Every row gives one point. To make a cloud, some directions were put in groups of two or more. Within a group, all points are equally far from the middle, so they leave a hole (a ring in 2 directions, a hollow ball in 3). The other directions are filled evenly. Then the cloud was stretched, turned, moved and blurred a little. Count the holes, and give their numbers of directions, smallest first.

Cloud (13 x 2):
0.017,-0.002
-0.017,-0.039
-0.032,0.027
-0.001,0.014
0.002,0.050
-0.014,-0.020
-0.017,0.012
0.014,0.044
-0.031,-0.014
0.042,-0.006
0.009,-0.041
-0.019,-0.025
-0.050,-0.002
Holes: 0

Cloud, 19 rows:
0.010,0.044,0.052
0.018,-0.009,0.016
-0.001,0.045,0.011
0.017,-0.029,-0.012
-0.022,0.008,-0.013
-0.052,0.014,-0.017
-0.023,0.009,0.040
-0.015,-0.002,0.001
-0.019,-0.001,-0.024
0.000,0.049,0.029
0.017,0.037,0.039
-0.013,-0.021,0.031
-0.019,0.063,0.003
0.037,0.023,0.021
0.014,-0.012,0.052
-0.018,0.038,-0.016
0.009,0.004,-0.035
0.014,-0.004,-0.018
-0.008,-0.004,0.037
Holes: 0

Cloud (29 x 4):
-0.043,-0.042,-0.004,0.032
-0.006,0.027,0.053,0.038
-0.033,-0.012,0.033,0.014
-0.003,-0.001,0.032,0.038
-0.009,0.035,0.046,0.039
-0.019,-0.033,-0.029,0.009
0.027,0.010,0.075,0.019
0.021,-0.019,0.000,-0.044
0.009,0.019,-0.013,-0.005
0.013,-0.016,-0.008,-0.009
-0.001,-0.023,0.038,0.000
-0.002,-0.049,-0.004,0.002
-0.008,0.021,-0.002,0.037
0.031,0.026,0.010,0.001
-0.009,0.000,-0.045,-0.005
-0.013,-0.016,-0.012,-0.014
-0.020,-0.015,0.003,0.003
-0.011,0.000,0.047,0.035
-0.025,-0.006,-0.011,-0.007
0.022,-0.001,-0.017,-0.033
0.013,0.017,0.020,-0.054
0.005,0.035,0.013,0.012
-0.020,-0.031,0.003,0.049
-0.011,-0.008,-0.061,0.026
0.003,0.001,-0.010,-0.017
0.040,-0.005,0.030,0.005
0.018,-0.009,0.059,-0.034
0.033,-0.017,-0.021,0.002
0.004,-0.066,0.035,0.017
Holes: 0

Cloud:
0.021,0.034,0.017,0.012,0.003,-0.013
0.020,-0.018,0.008,0.057,0.048,-0.013
-0.014,-0.013,0.007,-0.055,-0.001,-0.006
0.028,-0.033,-0.020,-0.023,-0.034,0.015
0.023,-0.039,0.027,0.031,-0.016,-0.027
0.001,-0.030,-0.021,0.030,0.005,0.045
-0.017,0.002,0.003,-0.017,-0.033,-0.028
-0.036,0.023,-0.038,-0.038,-0.010,0.042
0.005,-0.004,0.005,0.020,0.032,-0.041
-0.030,-0.022,-0.003,-0.031,-0.004,-0.004
-0.035,0.036,-0.023,-0.040,-0.029,0.032
-0.002,-0.006,-0.034,0.049,0.043,0.007
-0.033,-0.026,0.007,-0.003,0.009,-0.046
0.016,-0.010,0.009,-0.013,-0.035,-0.007
-0.006,0.056,0.019,-0.026,0.038,-0.004
-0.042,0.032,0.018,0.031,-0.005,-0.053
0.002,-0.050,-0.010,0.023,-0.007,0.019
0.003,0.001,0.006,-0.011,-0.037,-0.007
0.008,0.014,0.004,-0.048,-0.044,0.028
0.029,-0.018,0.044,-0.035,-0.030,0.017
0.013,0.040,0.012,0.026,0.005,0.016
-0.007,0.002,-0.025,0.011,-0.022,-0.048
0.006,0.029,0.034,-0.038,-0.004,-0.033
-0.002,0.018,0.031,-0.022,0.026,-0.038
-0.022,0.025,0.001,0.001,0.025,-0.058
-0.002,-0.013,-0.002,0.005,0.001,0.054
0.045,-0.013,0.035,-0.007,0.026,-0.006
0.030,0.037,0.034,0.027,0.022,0.035
0.023,0.024,0.008,0.031,0.039,0.022
0.026,-0.003,0.003,-0.006,-0.007,-0.033
0.036,0.017,0.027,0.005,-0.015,-0.008
-0.007,0.003,-0.029,0.053,0.038,0.020
0.033,-0.002,-0.002,-0.041,-0.024,-0.014
0.018,-0.011,-0.005,-0.028,0.022,-0.010
-0.024,0.033,-0.011,-0.019,0.030,0.035
0.015,-0.025,0.015,-0.031,-0.023,0.040
0.021,0.020,0.019,0.057,0.033,0.030
-0.047,0.023,-0.030,-0.047,-0.021,0.031
0.006,0.038,0.053,-0.016,0.025,-0.027
-0.039,-0.013,-0.035,-0.025,-0.004,0.015
0.002,0.055,0.010,-0.017,-0.004,0.040
-0.012,0.044,-0.032,-0.024,0.037,-0.005
-0.024,0.030,-0.006,-0.021,-0.035,-0.009
0.018,0.000,0.013,0.010,0.043,0.034
0.017,-0.006,0.019,0.012,0.040,-0.016
-0.004,-0.011,0.000,-0.013,0.030,-0.018
0.034,0.007,0.034,0.024,-0.020,-0.003
0.014,0.004,0.000,0.015,0.016,-0.043
Holes: 1 (3)
